Each row of a before or after table is a point. One or more steps were done to the points. Then noise was added and the rows were shuffled. The steps act on how far a point lies along the listed directions, d1 being the first. Name the steps. A step turns or swaps two directions, mirrors them in a line or flattens them onto one, adds a multiple of one to another, or multiplies one. Angles are multiples of 10 degrees, from the lower direction toward the higher: turns from -170 to 170, lines from 10 to 170 but not 90. Use the fewest steps. Two steps may share a direction if one is a turn and the other turns, adds or multiplies; they go together, in the order done. Otherwise the lowest direction goes first.
In the rows, 100 means zero.

Directions:
(1): 94, 45, 118
(2): 82, 119, 152
(3): 45, 100, 81
Before (9 x 3):
113, 85, 153
101, 98, 20
110, 68, 117
107, 79, 85
112, 88, 107
139, 78, 74
69, 81, 64
69, 157, 92
105, 183, 145
After (9 x 3):
145, 82, 90
108, 141, 44
41, 157, 54
52, 78, 104
114, 86, 121
175, 119, 118
96, 96, 114
89, 74, 120
115, 104, 146
Steps: turn d2 and d3 by 110 degrees

Directions:
(1): 80, 27, 152, 75, 99, 102, 91, 97
(2): 118, 71, 44, 54, 109, 73, 80, 138
(3): 103, 80, 91, 140, 164, 143, 78, 123
Before (10 x 8):
71, 116, 189, 134, 63, 110, 112, 59
100, 153, 79, 66, 35, 38, 106, 95
116, 83, 111, 64, 111, 98, 119, 108
132, 140, 27, 85, 120, 89, 86, 123
130, 132, 40, 101, 89, 69, 122, 102
81, 161, 161, 165, 113, 129, 111, 80
105, 154, 56, 124, 114, 103, 89, 124
89, 67, 173, 67, 66, 90, 102, 80
72, 124, 148, 167, 118, 132, 119, 92
118, 110, 108, 93, 99, 98, 104, 108
After, 10 rows:
62, 109, 175, 133, 78, 106, 128, 76
121, 186, 83, 119, 83, 95, 114, 91
107, 34, 93, 68, 143, 109, 65, 129
126, 117, 88, 73, 108, 94, 123, 107
89, 172, 142, 167, 81, 121, 114, 68
117, 104, 109, 98, 109, 104, 101, 110
78, 45, 128, 96, 125, 114, 73, 125
107, 115, 58, 148, 165, 124, 60, 142
69, 118, 196, 142, 101, 122, 109, 74
114, 43, 80, 117, 150, 112, 91, 121
Steps: turn d1 and d3 by -130 degrees

Directions:
(1): 30, 82, 112, 130, 106, 153, 85, 61, 126, 129, 128, 122
(2): 55, 137, 102, 116, 18, 73, 118, 108, 66, 115, 116, 80
Before, 12 rows:
92, 97, 113, 111, 120, 127, 100, 95, 93, 102, 97, 105
67, 91, 123, 108, 98, 131, 94, 73, 110, 117, 113, 124
120, 104, 107, 97, 122, 94, 99, 115, 110, 98, 113, 103
100, 89, 92, 99, 107, 125, 97, 93, 117, 100, 118, 110
89, 87, 88, 114, 117, 127, 96, 70, 130, 103, 97, 113
45, 95, 101, 118, 107, 132, 96, 71, 100, 99, 122, 111
169, 122, 76, 72, 96, 44, 109, 137, 76, 73, 87, 76
128, 102, 96, 89, 104, 95, 104, 107, 93, 94, 94, 87
87, 82, 111, 111, 115, 135, 96, 87, 127, 112, 102, 122
17, 135, 117, 148, 9, 90, 118, 89, 75, 128, 134, 92
114, 82, 89, 108, 113, 117, 99, 87, 103, 102, 83, 105
70, 99, 121, 110, 94, 110, 105, 99, 101, 106, 97, 88
After, 12 rows:
108, 99, 108, 102, 124, 104, 94, 107, 116, 102, 118, 107
80, 106, 118, 106, 83, 96, 110, 107, 92, 102, 91, 82
180, 88, 79, 70, 159, 82, 91, 119, 111, 72, 84, 98
96, 83, 92, 115, 103, 122, 98, 80, 102, 109, 90, 106
96, 154, 103, 115, 6, 35, 134, 131, 50, 96, 103, 70
61, 110, 119, 108, 62, 109, 105, 85, 91, 119, 115, 112
68, 101, 88, 122, 87, 119, 103, 69, 118, 113, 105, 107
64, 97, 113, 119, 84, 125, 103, 88, 113, 118, 110, 115
44, 116, 99, 116, 68, 105, 110, 86, 77, 97, 121, 95
126, 93, 100, 90, 120, 108, 99, 99, 104, 96, 95, 95
86, 97, 91, 104, 88, 122, 99, 92, 111, 105, 122, 108
82, 103, 114, 116, 102, 123, 103, 96, 86, 105, 101, 102
Steps: turn d1 and d2 by 50 degrees

Directions:
(1): 110, 148, 13, 125, 119, 61, 71, 101, 130, 114, 130, 62, 64, 100, 58, 92, 100, 57, 148, 84, 93, 140, 113, 134
(2): 138, 162, 129, 105, 80, 79, 107, 113, 88, 76, 103, 141, 97, 61, 134, 62, 109, 83, 118, 119, 123, 159, 163, 31
(3): 115, 124, 98, 77, 95, 175, 70, 94, 107, 38, 77, 71, 92, 91, 146, 110, 163, 66, 132, 39, 60, 80, 91, 97
(4): 28, 104, 76, 120, 105, 90, 151, 110, 91, 104, 160, 59, 102, 87, 143, 124, 123, 144, 144, 78, 134, 57, 137, 64
(5): 140, 120, 97, 159, 153, 72, 176, 134, 113, 86, 65, 97, 110, 119, 90, 147, 145, 114, 85, 100, 63, 118, 57, 70
(6): 108, 124, 93, 48, 64, 79, 91, 158, 91, 155, 66, 59, 117, 109, 96, 111, 50, 123, 99, 62, 28, 92, 124, 54
Before, 8 rows:
108, 79, 153, 126, 94, 70, 109, 121, 74, 119, 72, 149, 125, 99, 99, 86, 61, 100, 74, 139, 112, 130, 79, 81
66, 121, 68, 195, 131, 49, 163, 124, 115, 88, 136, 78, 94, 100, 89, 120, 110, 107, 144, 121, 134, 100, 92, 94
113, 140, 124, 43, 61, 103, 75, 120, 98, 127, 104, 110, 88, 83, 138, 58, 52, 108, 115, 108, 104, 109, 159, 80
55, 82, 47, 55, 71, 132, 62, 120, 110, 127, 120, 22, 97, 120, 104, 118, 85, 110, 122, 52, 76, 42, 117, 121
98, 44, 128, 114, 123, 150, 133, 72, 72, 46, 95, 111, 126, 110, 125, 119, 155, 132, 68, 88, 102, 51, 29, 124
133, 108, 98, 113, 104, 60, 82, 101, 96, 102, 110, 140, 84, 83, 87, 58, 84, 88, 89, 140, 120, 149, 123, 110
106, 108, 122, 42, 40, 133, 41, 93, 75, 94, 48, 96, 97, 105, 115, 90, 88, 83, 85, 67, 82, 79, 106, 66
137, 75, 146, 114, 129, 135, 122, 97, 96, 77, 48, 111, 100, 111, 120, 149, 157, 108, 63, 78, 67, 84, 47, 104
After, 8 rows:
81, 78, 144, 125, 102, 86, 135, 134, 72, 120, 76, 104, 133, 109, 118, 126, 81, 120, 92, 101, 92, 90, 69, 66
131, 104, 118, 79, 72, 97, 88, 117, 85, 113, 21, 89, 106, 130, 84, 124, 94, 97, 62, 73, 45, 84, 65, 57
65, 74, 99, 113, 118, 105, 133, 102, 90, 119, 111, 63, 95, 112, 122, 160, 138, 141, 107, 57, 86, 49, 87, 102
61, 46, 72, 99, 106, 126, 109, 75, 74, 94, 126, 67, 114, 112, 99, 115, 114, 133, 93, 69, 98, 37, 45, 147
161, 125, 154, 51, 79, 110, 94, 131, 103, 117, 52, 128, 107, 112, 121, 77, 63, 108, 68, 119, 63, 115, 106, 80
35, 114, 89, 138, 75, 98, 83, 82, 102, 73, 168, 104, 82, 69, 114, 60, 84, 78, 159, 123, 181, 95, 144, 113
122, 103, 48, 59, 71, 105, 31, 112, 122, 125, 83, 63, 81, 117, 56, 80, 65, 67, 96, 79, 69, 109, 108, 146
132, 106, 120, 136, 125, 75, 126, 108, 93, 75, 101, 142, 95, 86, 119, 79, 127, 106, 88, 130, 112, 134, 112, 83
Steps: add -0.5 times d1 to d6; turn d1 and d2 by 40 degrees; multiply d3 by 0.4; turn d4 and d5 by -90 degrees

Directions:
(1): 108, 117, 129, 92, 65, 117, 104, 62, 99, 113, 102, 69, 155, 105, 142, 78, 120, 101, 153, 151, 105, 126, 139, 178, 46, 35, 46, 104, 116, 146, 64, 64, 55, 92, 71, 69, 73, 63, 77, 67, 126, 98, 88, 123, 134, 153, 116, 65, 96, 89, 152, 74, 91, 155, 181, 113, 86, 118, 102, 76, 125, 153, 89, 127
(2): 113, 99, 98, 131, 155, 88, 93, 101, 172, 118, 95, 103, 104, 81, 63, 48, 109, 138, 65, 49, 133, 89, 84, 42, 79, 88, 93, 109, 150, 102, 110, 129, 92, 48, 104, 127, 41, 145, 73, 61, 71, 20, 65, 112, 129, 70, 125, 123, 112, 63, 93, 31, 77, 84, 145, 128, 93, 33, 81, 79, 126, 163, 72, 125
Before (10 x 64):
110, 89, 92, 137, 131, 94, 89, 106, 144, 109, 87, 121, 85, 93, 58, 74, 107, 122, 73, 54, 116, 101, 76, 32, 108, 105, 124, 99, 127, 87, 111, 131, 103, 87, 99, 132, 79, 140, 85, 77, 67, 62, 82, 100, 105, 67, 104, 116, 111, 86, 90, 65, 88, 83, 96, 101, 92, 64, 85, 98, 114, 129, 88, 115
112, 108, 104, 106, 114, 104, 101, 95, 106, 94, 101, 92, 102, 94, 75, 72, 103, 109, 92, 98, 116, 95, 101, 92, 82, 91, 90, 98, 120, 100, 108, 110, 89, 85, 91, 102, 76, 99, 82, 82, 98, 65, 88, 100, 124, 103, 108, 94, 108, 75, 99, 72, 98, 110, 120, 113, 92, 89, 94, 75, 109, 137, 89, 108
109, 94, 108, 115, 142, 97, 116, 104, 155, 116, 95, 100, 96, 90, 88, 69, 104, 132, 83, 60, 122, 98, 82, 58, 66, 81, 103, 121, 127, 106, 111, 114, 96, 79, 101, 117, 60, 135, 75, 74, 88, 54, 84, 109, 134, 89, 118, 110, 109, 81, 101, 48, 86, 91, 137, 114, 89, 53, 95, 84, 112, 152, 81, 119
104, 99, 102, 122, 137, 83, 97, 114, 146, 107, 93, 103, 100, 92, 72, 80, 110, 112, 78, 61, 121, 91, 87, 60, 78, 109, 106, 101, 118, 96, 108, 118, 102, 79, 118, 116, 75, 129, 90, 78, 75, 58, 74, 108, 120, 81, 122, 123, 126, 74, 87, 56, 92, 85, 119, 110, 99, 60, 75, 89, 101, 130, 89, 111
101, 104, 103, 85, 95, 93, 88, 124, 84, 98, 107, 99, 72, 107, 99, 108, 83, 91, 96, 97, 89, 80, 87, 93, 127, 130, 106, 91, 96, 82, 113, 105, 116, 128, 101, 98, 125, 101, 121, 116, 105, 116, 118, 81, 82, 79, 84, 101, 119, 107, 87, 123, 121, 88, 69, 93, 120, 123, 100, 107, 89, 81, 104, 75
105, 104, 100, 112, 109, 105, 101, 99, 118, 108, 104, 96, 111, 86, 84, 92, 98, 108, 99, 101, 102, 104, 89, 85, 81, 83, 85, 102, 109, 103, 89, 97, 97, 85, 93, 98, 88, 95, 97, 84, 111, 88, 98, 104, 108, 101, 105, 92, 105, 106, 118, 82, 102, 104, 126, 114, 110, 97, 104, 112, 112, 119, 101, 109
123, 119, 118, 101, 119, 104, 95, 81, 124, 119, 105, 79, 122, 109, 88, 61, 117, 119, 101, 95, 118, 92, 118, 94, 68, 75, 76, 100, 130, 116, 100, 101, 85, 70, 92, 116, 69, 110, 87, 70, 98, 53, 72, 109, 123, 106, 109, 95, 103, 90, 112, 63, 94, 122, 157, 121, 106, 77, 101, 78, 110, 148, 84, 121
95, 99, 92, 94, 91, 100, 99, 114, 64, 87, 107, 118, 94, 112, 124, 139, 91, 83, 96, 117, 76, 94, 108, 104, 131, 124, 117, 96, 64, 104, 91, 101, 121, 138, 105, 98, 136, 88, 128, 126, 106, 146, 114, 87, 83, 93, 86, 101, 88, 125, 91, 133, 108, 87, 43, 87, 93, 118, 108, 113, 85, 49, 128, 67
78, 75, 93, 84, 104, 81, 90, 118, 75, 77, 94, 118, 66, 102, 78, 126, 77, 83, 72, 92, 88, 88, 80, 56, 138, 171, 130, 93, 79, 57, 118, 114, 135, 127, 114, 103, 126, 118, 121, 147, 87, 121, 124, 94, 73, 72, 78, 110, 108, 126, 72, 136, 123, 70, 23, 78, 109, 85, 94, 113, 75, 32, 101, 63
119, 109, 104, 115, 135, 95, 100, 91, 155, 125, 104, 86, 131, 85, 99, 52, 102, 120, 105, 86, 140, 109, 105, 82, 48, 50, 74, 106, 153, 125, 113, 111, 82, 57, 80, 98, 37, 129, 58, 51, 89, 35, 47, 111, 128, 103, 130, 95, 96, 72, 115, 38, 79, 99, 174, 123, 80, 62, 77, 63, 130, 187, 77, 146
After:
101, 104, 102, 100, 88, 110, 104, 96, 93, 102, 106, 94, 112, 93, 99, 109, 96, 95, 113, 120, 92, 109, 97, 108, 86, 85, 85, 99, 93, 104, 85, 85, 98, 103, 90, 87, 107, 78, 106, 96, 122, 115, 111, 101, 100, 113, 96, 83, 100, 119, 122, 106, 110, 112, 113, 105, 112, 121, 111, 119, 105, 98, 110, 102
93, 95, 112, 73, 68, 113, 126, 103, 59, 92, 102, 94, 91, 115, 138, 138, 91, 80, 131, 130, 78, 113, 105, 136, 94, 96, 112, 108, 61, 103, 98, 75, 105, 148, 96, 80, 139, 74, 112, 126, 127, 161, 130, 94, 95, 131, 85, 79, 93, 131, 111, 141, 116, 114, 79, 77, 98, 142, 120, 111, 78, 68, 119, 87
99, 113, 112, 64, 41, 117, 112, 84, 38, 98, 113, 76, 133, 116, 165, 134, 89, 58, 169, 177, 87, 131, 137, 188, 75, 62, 79, 91, 74, 127, 92, 60, 90, 140, 70, 50, 130, 50, 99, 110, 140, 165, 102, 95, 85, 160, 91, 53, 75, 131, 133, 147, 114, 132, 113, 80, 88, 173, 108, 93, 91, 91, 122, 110
90, 100, 103, 87, 75, 96, 105, 115, 64, 85, 98, 100, 93, 114, 114, 140, 98, 68, 117, 118, 84, 102, 104, 124, 105, 125, 116, 90, 60, 92, 98, 86, 113, 139, 115, 86, 143, 79, 123, 124, 107, 150, 114, 94, 84, 114, 93, 98, 113, 117, 93, 135, 119, 101, 64, 78, 107, 136, 96, 114, 71, 55, 123, 82
103, 109, 106, 86, 76, 112, 105, 94, 60, 83, 104, 89, 102, 107, 100, 105, 98, 84, 117, 133, 95, 103, 113, 133, 93, 97, 93, 93, 88, 101, 100, 90, 93, 118, 88, 84, 113, 68, 99, 106, 118, 116, 110, 93, 107, 125, 93, 78, 100, 98, 106, 115, 112, 123, 94, 96, 95, 133, 106, 88, 94, 99, 107, 93
107, 97, 88, 126, 149, 86, 92, 118, 136, 104, 102, 124, 94, 92, 82, 89, 99, 122, 56, 60, 109, 80, 88, 38, 114, 117, 115, 105, 114, 102, 103, 132, 116, 86, 112, 128, 79, 137, 102, 89, 73, 65, 80, 97, 110, 58, 111, 127, 101, 88, 79, 64, 85, 66, 82, 114, 87, 50, 89, 94, 109, 109, 100, 88
112, 122, 123, 72, 65, 117, 102, 76, 57, 103, 109, 73, 125, 127, 126, 106, 110, 83, 139, 148, 88, 105, 138, 156, 82, 79, 76, 92, 86, 118, 87, 70, 87, 117, 85, 88, 120, 65, 110, 102, 127, 127, 103, 101, 99, 140, 87, 71, 91, 122, 124, 125, 114, 142, 125, 96, 110, 141, 119, 95, 88, 96, 109, 101
95, 87, 92, 102, 71, 107, 97, 109, 62, 87, 92, 120, 76, 115, 98, 136, 95, 78, 109, 109, 78, 112, 91, 92, 137, 125, 136, 89, 68, 80, 103, 101, 116, 148, 97, 103, 149, 91, 119, 125, 99, 154, 124, 85, 68, 98, 74, 93, 97, 130, 93, 147, 115, 97, 38, 68, 101, 139, 107, 124, 83, 52, 121, 84
106, 102, 99, 101, 124, 85, 84, 128, 119, 105, 104, 103, 69, 97, 77, 86, 86, 109, 74, 67, 104, 73, 76, 57, 122, 129, 107, 95, 118, 79, 121, 122, 116, 104, 105, 113, 100, 126, 110, 100, 89, 78, 102, 84, 94, 60, 95, 115, 125, 90, 80, 92, 111, 76, 84, 106, 118, 89, 91, 99, 100, 107, 92, 84
84, 71, 86, 105, 144, 70, 85, 127, 118, 85, 90, 127, 57, 89, 47, 99, 78, 106, 39, 50, 108, 76, 62, 4, 136, 177, 138, 97, 106, 49, 131, 139, 140, 98, 123, 125, 96, 154, 109, 130, 64, 73, 105, 96, 82, 43, 90, 131, 116, 106, 57, 100, 111, 50, 34, 92, 108, 40, 83, 106, 85, 59, 86, 72
Steps: multiply d1 by 1.3; multiply d2 by -1
